Each row of a before or after table is a point. The points were changed in one or more steps. Then noise was added and the rows were shuffled. The steps act on how far a point lies along the listed directions, d1 being the first. Name the steps. A step turns or swaps two directions, mirrors them in a line or flattens them onto one, adds a multiple of one to another, or multiplies one. Angles are multiples of 10 degrees, from the lower direction toward the higher: turns from -170 to 170, lines from 10 to 170 but not 90. Use the fewest steps. Two steps may share a direction if one is a turn and the other turns, adds or multiplies; they go together, in the order done. Otherwise the lowest direction goes first.
(in the rows, 128 means zero)

Directions:
(1): [163 100]
(2): [156 163]
Before (8 x 2):
[[177 102]
 [130 143]
 [179 115]
 [ 98 154]
 [166  92]
 [108 134]
 [ 76 161]
 [146  93]]
After (8 x 2):
[[133 116]
 [169 162]
 [176 148]
 [104  98]
 [113 116]
 [161 170]
 [139 166]
 [ 83  85]]
Steps: swap d1 and d2

Directions:
(1): [ 97  86 163 140]
(2): [122  97 101  80]
(3): [171 122 168 104]
(4): [162  92 104 160]
Before:
[[107 154 102  99]
 [127 157 144 160]
 [159  85  90  76]
 [112 150 143 197]
 [176  83 117  73]
 [107 141 109 127]
 [165  83 102  44]
 [183  93 140  62]
 [138 129  95 195]
 [165 181 109 161]
 [149 141 127 181]
 [112 166 117 149]
 [152 107  86  66]]
After (13 x 4):
[[110 180 121 103]
 [170 136 153  87]
 [113 129 126 132]
 [127 166  74 144]
 [101 135 125 137]
 [134 150 103 131]
 [ 87 139 142 123]
 [164 146 132 102]
 [185 125 165  81]
 [182 136 144  91]
 [111 129 100 157]
 [140 151 143  96]
 [ 88 141 123 134]]
Steps: turn d1 and d4 by 70 degrees; flatten d2 and d3 onto the line at 80 degrees

Directions:
(1): [137 154  80  84  97 119]
(2): [ 85 121 108  98 179 146]
(3): [185 141 143 102 169 125]
(4): [127 163 145 126 115 194]
Before, 14 rows:
[[178 134 162 130 125 185]
 [120 185 146  97 145 227]
 [105 114 137 103 212 208]
 [ 92 113 127 148 134 107]
 [ 91 164  91  91  92 188]
 [127  93 162 133  83 138]
 [133 137 150 149 132 175]
 [179 136 174 155 135 142]
 [ 81 135  93 129  95 154]
 [105 119 116 129 112 106]
 [155 122 165 137 128 145]
 [ 76 118  97 148 108 160]
 [108 109 130 136  87 170]
 [108 111 153 113 199 134]]
After (14 x 6):
[[120  76 104 107 174 100]
 [143 111 126 177  81 111]
 [230 106 130 116 143  76]
 [101 115  91  96 169 113]
 [118  79 125 144  96 110]
 [114 110 112  99 144 116]
 [160  80 150 146 175  37]
 [120 139 139 138  99 140]
 [187 153 136  93 127 110]
 [ 95  86 125 105  94 129]
 [130 102 107 130 140  91]
 [133 110 141 181  93 112]
 [131 154 126 135  90 130]
 [142  85 166 182 124  86]]
Steps: multiply d1 by 0.7; turn d1 and d4 by 160 degrees; mirror d2 and d3 in the line at 70 degrees

Directions:
(1): [ 60 126 128 167 133 162 162 129 103]
(2): [133  71 152 158 139  70 136 131 100]
Before, 8 rows:
[[121 188 103  90 115 165 123 122 175]
 [ 52  87 133 193 127 116 149 131  79]
 [143 155 118  97 125 154 115 143 142]
 [152 157 122  78 110 169 123 125 151]
 [ 75 169 107 160 108 172 149 119 103]
 [133  43 149 156 136  37 121 134  89]
 [ 73 158 106 152 134 190 163 123 127]
 [124 123 141 133 117 124 143 110 121]]
After, 8 rows:
[[100  42 149 171 138  53 135 136  76]
 [ 39 109 124 187 123 144 149 129  84]
 [153 150 123  94 126 139 112 144 142]
 [167 147 126  73 109 155 117 124 156]
 [ 90 184  99 145 102 177 136 118 118]
 [ 90 174 101 134 131 197 157 120 139]
 [146 183 107  75 114 148 113 119 179]
 [122 123 137 132 120 131 148 110 121]]
Steps: turn d1 and d2 by -20 degrees

Directions:
(1): [152  97 127 113  74 136 147 126 192  96 101]
(2): [ 73 146 151  96 142 154 162  89 116  82 110]
(3): [141  81 148 191 130 146 165 141  89  96 130]
(4): [ 91 131  82 176 162 148 143 123 185 133 144]
Before, 12 rows:
[[126 145 130 103  96 142 123 118 181 128 104]
 [151  96  85 142 118 143 139 123 198 111 116]
 [102 130 145 126 127 134 135 109 125 114 119]
 [117 103 122 110  95 162 150 120 168  93 114]
 [102 161  64 134 128 159 137  94 249 117 115]
 [152 147 133 116 116 118 123 116 155 115 126]
 [136 122 119 134 115 120 128 129 127 131 128]
 [111 110 120 127 131 127 144 138 128 123 109]
 [122  85 117 109  99 133 138 128 161 112 109]
 [117 132 132 153 138 144 135 128 137 133 143]
 [139 105 117 123 115 134 143 121 147 132 131]
 [108 165 137 162 205 117 100 151  34 190 176]]
After (12 x 11):
[[128  84 121 105  94 130 134 131 154 114 107]
 [ 81 173 131 164 219 129 115 138  48 178 175]
 [149 144 127 127 123 121 125 117 159 116 129]
 [140 138 139 105  89 137 122 124 166 126 103]
 [151  96 136  96  74 144 131 133 145 104 111]
 [123 108 126 116 122 120 138 141 119 124 107]
 [140 122 149 125 110 114 114 130 109 137 123]
 [131 103 123  93 104 156 162  94 175  69  91]
 [132 107 122 114 115 139 149 114 145 122 126]
 [121 125 116 136 122 126 136 121 134 125 128]
 [119 134 153 125 123 142 137 121 121 118 131]
 [129 151 158  39  69 152 151  75 159  60  68]]
Steps: turn d2 and d4 by -110 degrees; add 0.3 times d2 to d1; multiply d3 by 0.7

Directions:
(1): [146 143 137 137  98 138  61 110 115 107 183 144 124 190]
(2): [ 97 115 128 104 106  88 134 118 134  97 121  41 144 164]
(3): [137  43 124 163 114  88  88 158 138 140 143 126 121 100]
(4): [130  93 197 163 140 165 163 139 120 154 119 112 108 180]
Before, 11 rows:
[[138 156 102 109 124 114 115 127 120 120 141 123 137 102]
 [148  53 144 194 106 125  74 157 124 158 151 186 115 121]
 [ 99 103  89 102 132  81 167 127 147 114 122  71 135 118]
 [137  56 143 162 130  98 132 145 126 141 120 122 129  92]
 [108 160 124  98 152 129 205 128 141 127  80 108 130 125]
 [139 122 127 148 142 136 120 136 143 139 123 151 118 127]
 [164 116 132 170 146 150 123 141 144 145 138 170 116 101]
 [149 135 136 149 127 151  96 117 124 115 153 163 119 132]
 [138 171 133 132 131 158 134 117 127 142 119 186 122 106]
 [ 91 168  93  86 133 103 158 130 134 119  85 110 135  77]
 [140 180 126 133 126 152 135 125 134 126 141 157 122 136]]
After (11 x 14):
[[134 176 129 115 134 153 149 114 123 120 129 159 116 159]
 [138 179 123 129 100 131  99 108 128  97 169 116 130 190]
 [118  53 111 143 161  83 192 164 142 153  69 113 133   9]
 [129 132 123 127 112 124  92 109 131  92 150 103 133 142]
 [133  87 137 153 169 152 200 154 138 173 110 155 106 105]
 [110 139 174 131 134 156 167 135 120 140 102 117 108 157]
 [124 124 108 124 132 106 123 126 158 118 104 108 138 121]
 [135 131 162 137 128 139 139 133 111 132 137  94 122 163]
 [ 94  44  78 132 115  45 148 162 153 135  75  94 148  31]
 [111 170 124 105  86 113 102  89 130  95 144  97 141 169]
 [122 118  93 121 125  83 135 126 161 104 114  73 142  82]]
Steps: add -1.5 times d3 to d1; turn d2 and d4 by 150 degrees

Directions:
(1): [115 125 124 213  88 134 113  71 148 120  84 137 133 129 129  74 112 123]
(2): [124 101 111 148 164 133 102 184 136 101 123 151  73 143 201 106 108  99]
Before, 14 rows:
[[130 141 144  76 152 121 144 165 120 125 171  92 135 124  85 136 131 132]
 [156 152 175  66 101 102 169  95 105 153 158  86 212 108  29 180 158 155]
 [128 117 134 121 131 118 124 141 133 142 143 117 126 121 125 149 148 128]
 [109 104 118 106 198 128 113 210 121 107 134 147  71 128 190 133 134 104]
 [ 92 145 134 212  79 121 115  32 159 144  78 129 166 137  87  51 115 138]
 [141 145 133 120 114 133 133 129 143 114 129 136 143 115 139 110 129 140]
 [133 139 137  58 134 131 137 139 111 133 157 104 162 105  86 187 139 147]
 [134 122 111 144 119 121 133 110 117 130 109 141 121 125 137 123 138 126]
 [140 136 119 152 101 136 128  74 122 128 119 122 154  84  95 134 156 142]
 [132 109 131 193 125 148 112 127 145 118  93 141 112 154 192  78 116  85]
 [124  95 133 167 136 126 103 144 165 101 118 122  88 121 173  95 112 105]
 [108 118 108 185  96 143 130  87 114 132  88 140 134 130 129 103 124 141]
 [118 109 127 249 106 144 109  95 145  83  78 124  97 152 157  61 122 104]
 [135 187 154  51  86 126 178  86  96 166 160  97 185 116  26 152 162 140]]
After, 14 rows:
[[128 120 134 127 123 120 124 128 136 147 140 113 136 121 113 146 151 129]
 [141 147 169 166  56 108 150  34 131 142 108 100 214 110  35 115 140 146]
 [109 102 102 181 121 142 119 126 114 116  96 154 105 138 167 100 117 126]
 [134 118 108 137 126 121 130 121 115 129 113 144 115 124 145 126 137 123]
 [ 89 118 115 226 123 126  88  96 169 115  77 154 107 153 168  33  95 107]
 [120 179 143 146  47 131 157  27 121 152 111 110 186 121  36  86 140 133]
 [127 152 148 101 121 122 147 123 125 132 154  84 156 119  59 123 135 141]
 [138 123 111 185 106 140 113  79 133 115 103 134 135  90 126 110 143 128]
 [139 144 132 122 114 135 133 133 143 114 127 137 141 114 143 109 129 139]
 [126  95 120 196 161 141 103 175 136  71 108 134  58 162 207  87 122  87]
 [140 106 131 134 163 145 113 179 134 119 120 140  94 159 212 112 121  79]
 [132  99 135 116 160 123 112 181 153 107 144 115  85 118 175 127 120 107]
 [124 144 142 106  97 133 135  84 120 136 131 103 183 103  63 161 134 151]
 [117 129 131  45 192 123 135 199 103 131 163 126 107 116 137 179 156 127]]
Steps: turn d1 and d2 by 50 degrees

Directions:
(1): [205 111 116 131 134 160  69 102  73 106 111 110  95 164  88 101 162 104
 120 121 136 143 148  92]
(2): [138  70  86 123 115  80 102 123 141 121 118 136 154 103  59 160 107 127
 130 170 130 187 126 179]
(3): [111 127 111 143  81 158 142 171 160 126 152 124  78 181 112  87 145 183
 102 110  94 186 119 154]
(4): [124 129 170  90  70 104 105 133  55 144 135 118 164 127 121 121 160 191
 145 118 123  94 153 175]
Before:
[[169 136 126 135 142 143  71  98  83  99 121 122 114 140 135 116 138 114
  127 106 164 100 140 105]
 [136  98 104 114 122  50 104 115 125 148 110 124 203  80  78 195 106 107
  125 182 150 169 125 182]
 [119  83  86 117 104  74 101 111 137 122  98 142 164 129  68 163 126 127
  130 151 135 171 120 175]
 [207  97  87 139 197 158  87  86 134 110 105 124 128 125 115 141 102  23
  109 145 146 142 117  50]
 [106 105  91 137 120 115 159 137 181 129 133 128 129 136 118 136 107 142
  129 143 126 175 120 177]
 [120  74 115  96 114  45 112 109 111 122 131 146 181 103  45 167 118 128
  126 166 133 174 128 200]
 [ 83 113 118 130  87 109 148 171 155 133 155 138 153 134 113 123 117 184
  113 142 106 146 123 180]
 [144 155 134 136 140 160 140 123 108  94 120 106 126 141 158 111 118 101
  114  91 121  99 127 100]
 [ 44 134 145 128  87  93 177 171 189 164 154 150 158  89 143 139  94 179
  111 117 100 134 129 178]]
After (9 x 24):
[[ 90 156 139 148  97 167 151 185 144 123 170 124 105 188 154  79 145 183
  102  98  91 126 127 122]
 [204  85 111 112 172 123  71  78  92 114 101 128 169  97 111 155 102  35
  122 155 153 117 132  82]
 [152  94  98 125 134  95  72  95  98 101 116 128 146 103  96 156 109 109
  132 143 165 130 140 146]
 [150 163 140 126 139 168 115 103  99 124 105 117 107 186 158 103 179 114
  125  83 140  89 131  77]
 [113 165 131 141 114 182 162 144 156 125 144 108  88 186 165  89 144 155
  123 102 119 130 127 128]
 [121 106 108 128 121 100 137 122 134 103 116 117 165 105 116 146  92 115
  121 141 119 140 130 159]
 [ 62 173 170 139 103 159 187 173 170 166 158 134  99 132 194  89 126 170
   99  75  99 103 130 117]
 [154 174 192 110 162 163 130  92  59 125 134 123 105 175 157  90 173  95
  118  80 139  63 143  59]
 [180 193 175 125 166 157 109  92  59 147 117 101 139 140 192 133 161  70
  120  99 165  55 138  43]]
Steps: mirror d1 and d2 in the line at 20 degrees; multiply d3 by 1.6; multiply d4 by 0.4

Directions:
(1): [130 167 153 121 205 146 142 158 179 104  85 123 124 131  81 137 167 122
  89 150 141 185 131 146 100 146  86  86 168  86 125 138]
(2): [112 126 119 124 129 135 129 154  61  86 102 168 109 101 135 129  64  59
 128  77 141 162 152 109  89  99 122 127 104  62 125 101]
(3): [127 130 111 184 178 100 103 121 169 117 131 109 141 164 157 121  76 144
 200 135 134 129 189 108  74 112 158 100 171 150 114  99]
(4): [126 174  70 146  93 124 168  79 125 111 153 171 107 149 142 134 117 137
 132 170 137 144 135  84 184 130 140  79 167  71 152 175]
Before (8 x 32):
[[144  89 178 105 122 129 114 162 139 167 138  74 137  97  88 116 206 177
  115 114  92 115  90 182 124 152  87 178  96 185 128 110]
 [149  74 202 132 225 130  70 210 142 111  91  74 142 119 116 142 134 118
  140  79 118 136 142 172  38 112 118 159 119 196  90  71]
 [131 165 127 124 168 137 143 134 170 108 108 134 122 137 107 154 154 137
  120 145 127 154 140 120 126 147 108  89 163  81 132 150]
 [101 167 117 148 172 145 146 136 145 107 112 173 114 140 129 143 123 117
  124 159 128 189 148 135 120 129 117  87 165  56 135 134]
 [107 140  76 184 138 107  97  86 180 102 156 113 140 174 158 125  62 177
  196 169 124 137 191  87 106 127 176  91 186 132 133 133]
 [134 192  90 169 163 129 135 114 165  94 112 161 112 137 111 133 115 113
  120 155 127 163 165  84 128 136 129  56 198  78 136 148]
 [142 104 118 156 111 104  93 136 134 141 133 118 152 133 169 117 100 145
  181 124 127  91 153  84 106 107 156 146 108 169 118 110]
 [100 159 152 122 152 169 142 153 119  96  99 161 108 127 109 131 126  90
  113 116 140 191 140 117 105  98 104  88 148  65 128 128]]
After, 8 rows:
[[139 125  92 128  73 133 140 130   7  62 140 197  80 103 164 152  50  60
  132  82 132 155 146  81 147  85 152 120 106  51 127 136]
 [114  88 163 144 122 143  90 140 112 150 137 111 139 132 158 116 103 120
  179  89 124 105 151 127  88  79 144 153 109 181 106  85]
 [131 112 122 134 101 116 108 107 136 150 162 115 139 139 163 147 118 157
  178 111  95  76 143 111 135 127 160 146 125 168 128 124]
 [113  85 139 146 109 123  98 129 119 167 151 121 141 132 165 128 119 154
  165 121 105  87 129 162 120 119 150 181  93 186 120 102]
 [149 138 137  97 100 148 146 165 108 124 101 154 121 104 111 134 163 113
   73 138 136 142  93 102 156 135  98 130  95  82 140 156]
 [116  99 146  71  46 154 114 111 114 159 157 109 137 107 105 131 180 169
   64 151 100 100  70 147 198 160 129 180  82 162 145 167]
 [142  91 139 131  93 111  83 113 141 175 150 104 145 106 135 123 139 152
  134 119  91  57 112 127 141 137 156 168  95 229 125 109]
 [129 163  65 172 128 110 162 112 119  85 148 156 100 138 125 122 100 130
  171 145 125 186 170  82 123 124 121  70 180  44 158 137]]
Steps: turn d1 and d3 by 150 degrees; mirror d2 and d4 in the line at 150 degrees

Directions:
(1): [117 144 135 120  77 146  75 132 139 158  89 140 122 177 177  86 132 128
  71 142 117 150 167 205 131 148 138  96 165 105 124  81 113 119 114 126
 112 158 141 133 140  91 104 161 124 211 140 137 144 112  56 157 129  62
 144  81  71 141 110 141 106 135 175 120]
(2): [170 125  93 154 136 168 162 120 109 156 116  78 113 136 108 112 121 109
 121  69 118  85  95 132 182 113 138 136 107 122  47 126 209 135 101 127
  66 131 169  98 145  93 102 150 143  83 124 169 206 107  97 175 165 145
 130 142 120 152 155 116 100 118 131  85]
Before (11 x 64):
[[125 126 131 115 135 113 117 132 134 128 143 135 145 137 123 129 138 136
  124 136 131 128 133 133 113 121 129 120 135 121 134 130 118 123 122 123
  143 127 124 123 135 133 130 124 123 145 133 128 117 121 127 119 121 130
  121 125 128 123 133 132 137 129 126 124]
 [105 148 141 119  94 135  97 127 142 142 115 145 121 157 164 100 130 133
   88 134 110 151 152 180 121 147 133 107 159 111 132  99 115 121 127 121
  123 147 117 150 123 102 119 157 125 187 138 133 141 119  86 135 134  81
  140  99  97 138 122 128 114 133 158 126]
 [138 120 135 126 115 127 125 139 131 130 124 127 122 142 139 122 130 122
  130 132 125 124 135 134 128 131 130 126 141 117 123 111 121 127 116 125
  123 123 115 131 133 124 127 132 126 143 132 134 128 124 124 129 137 113
  127 120 114 129 124 120 120 132 122 129]
 [123 133 134 124  87 137  83 127 132 150  98 139 126 161 171 104 135 135
   87 150 110 149 155 180 133 143 135 103 152 100 117  93 113 118 126 119
  128 150 137 138 130 113 123 151 126 187 141 131 135 120  74 137 122  66
  132  94  83 137 122 143 117 136 158 119]
 [120 144 137 118  99 129 106 129 128 133 121 141 129 154 151 102 125 131
  112 145 122 147 146 156 115 127 126 118 147 122 136 112 113 127 130 121
  140 133 132 142 123 119 125 152 136 162 136 121 130 117 105 137 118  96
  127 109 112 135 117 130 117 129 144 141]
 [118 123 132 120 117 127 119 129 129 120 127 132 132 130 138 127 135 129
  132 143 128 135 134 124 115 122 124 129 132 125 138 130 116 124 132 127
  128 124 131 130 126 131 129 125 123 125 122 121 127 129 129 119 127 127
  128 119 127 133 122 133 134 134 143 132]
 [158 120 102 141 134 146 144 127 123 145 111 106 124 146 124 122 114 114
  117 106 117  96 112 131 161 121 131 135 115 127  91 119 163 128 114 131
   90 125 147 122 142 106 112 142 129 108 124 153 166 112 108 164 150 125
  133 134 126 136 140 128 119 117 134 103]
 [116 130 131 131 116 122 111 139 132 125 123 137 139 132 140 118 136 132
  116 131 132 146 135 147 116 130 120 120 144 120 140 123 116 117 133 129
  139 138 127 140 127 124 133 131 125 139 121 119 122 123 119 117 134 105
  130 119 112 123 115 133 119 131 130 127]
 [145 129 130 132 110 146 116 118 131 141 112 121 118 148 128 113 133 126
  115 112 122 125 125 148 133 129 135 123 142 136 110 110 157 127 116 131
  112 137 122 123 129 105 111 145 120 143 135 140 150 124 102 148 137 113
  127 115 112 141 135 130 115 123 138 115]
 [111 153 148 115  60 144  62 139 144 158  86 165 121 186 186  70 132 130
   49 147 118 170 178 229 127 155 137  79 183  95 133  68  98 115 113 127
  114 170 138 155 148  90 105 164 113 249 147 138 131  98  46 167 114  42
  139  56  51 154  98 143 102 131 187 125]
 [125 140 128 122 105 130 103 132 132 142 111 130 124 153 150 111 137 128
  115 134 114 144 145 161 129 138 128 112 148 114 122 109 109 124 124 120
  124 139 135 134 140 117 120 139 130 160 136 139 131 117  96 138 127  94
  136 108  99 135 112 129 113 128 140 130]]
After:
[[160 117 101 142 146 139 155 126 121 135 122 108 127 133 111 132 112 117
  131 103 120  93 102 110 155 118 128 143 108 135  91 132 160 129 118 130
   99 118 142 119 138 119 119 132 132  87 122 147 159 118 129 154 146 143
  129 145 141 130 146 126 126 115 122 107]
 [129 144 127 123  98 140 112 132 126 139 117 129 126 156 149  98 126 127
  113 130 122 137 139 158 127 125 129 118 144 118 117 112 128 128 124 121
  128 136 143 135 126 111 120 156 142 155 136 133 144 114  99 148 124  99
  128 111 107 142 124 126 110 125 145 131]
 [150 125 126 136 118 147 129 118 129 141 116 111 118 141 120 116 133 124
  120 104 123 117 116 135 140 125 132 128 133 136 102 115 168 129 115 130
  109 132 126 119 130 109 114 143 122 125 132 144 159 122 109 151 140 126
  124 124 118 142 139 126 113 122 132 110]
 [125 131 128 120 136 116 115 130 132 131 139 136 144 141 127 126 138 134
  119 136 132 130 137 138 117 122 131 121 138 120 132 125 118 125 118 124
  139 129 126 122 140 129 127 129 124 148 137 130 118 120 122 123 120 127
  121 123 127 122 131 131 135 129 130 121]
 [119 145 129 129  97 150 111 123 135 149 112 128 114 157 156  98 127 124
   87 116 108 137 139 176 139 144 134 107 150 112 103 101 142 125 119 118
  104 145 131 140 130  93 112 165 132 171 136 148 170 113  80 147 146  90
  140 106  98 145 131 127 103 130 158 110]
 [117 126 134 121 114 128 116 130 129 123 122 133 130 131 140 124 134 130
  128 141 127 133 136 129 120 124 126 129 136 124 137 131 117 124 128 127
  127 125 133 128 130 128 128 128 122 128 119 122 129 127 123 125 129 127
  129 117 124 133 124 134 131 133 148 132]
 [122 129 128 132 117 126 113 138 133 129 119 133 136 136 138 114 139 130
  112 122 128 139 131 152 120 130 120 122 145 116 131 121 123 114 129 131
  127 138 132 138 129 118 130 133 127 136 118 126 133 120 113 123 135 104
  132 118 108 126 117 131 117 131 137 121]
 [140 152 123 133  73 170  88 131 128 173  83 133 111 188 170  63 129 116
   48 104 112 140 150 223 163 143 143  85 164  94  77  70 154 124  96 127
   73 169 165 134 159  73  92 178 123 211 142 165 182  84  32 196 138  59
  140  70  51 169 118 134  86 124 185  95]
 [137 131 118 135  91 149  98 121 125 160  97 121 120 160 161  99 130 127
   87 125 107 135 139 177 153 137 141 107 140 102  87  94 143 121 117 119
  107 150 153 124 133 103 116 160 130 167 139 142 165 113  66 152 137  76
  130 105  85 148 130 134 106 132 157 104]
 [134 142 121 130 109 140 113 131 131 148 109 120 120 154 146 111 138 122
  119 119 111 133 134 154 141 135 129 114 138 111 104 107 125 129 121 120
  114 138 139 129 144 110 117 141 134 148 135 147 148 112  92 147 135 102
  138 110  97 137 122 128 110 124 139 124]
 [142 121 133 127 118 127 130 137 129 131 125 123 118 145 138 118 130 118
  128 129 126 121 129 136 132 131 130 128 140 117 117 112 128 127 117 127
  120 120 118 127 134 123 125 133 127 141 131 139 131 122 124 130 140 114
  125 121 115 130 128 117 116 134 122 127]]
Steps: turn d1 and d2 by 30 degrees
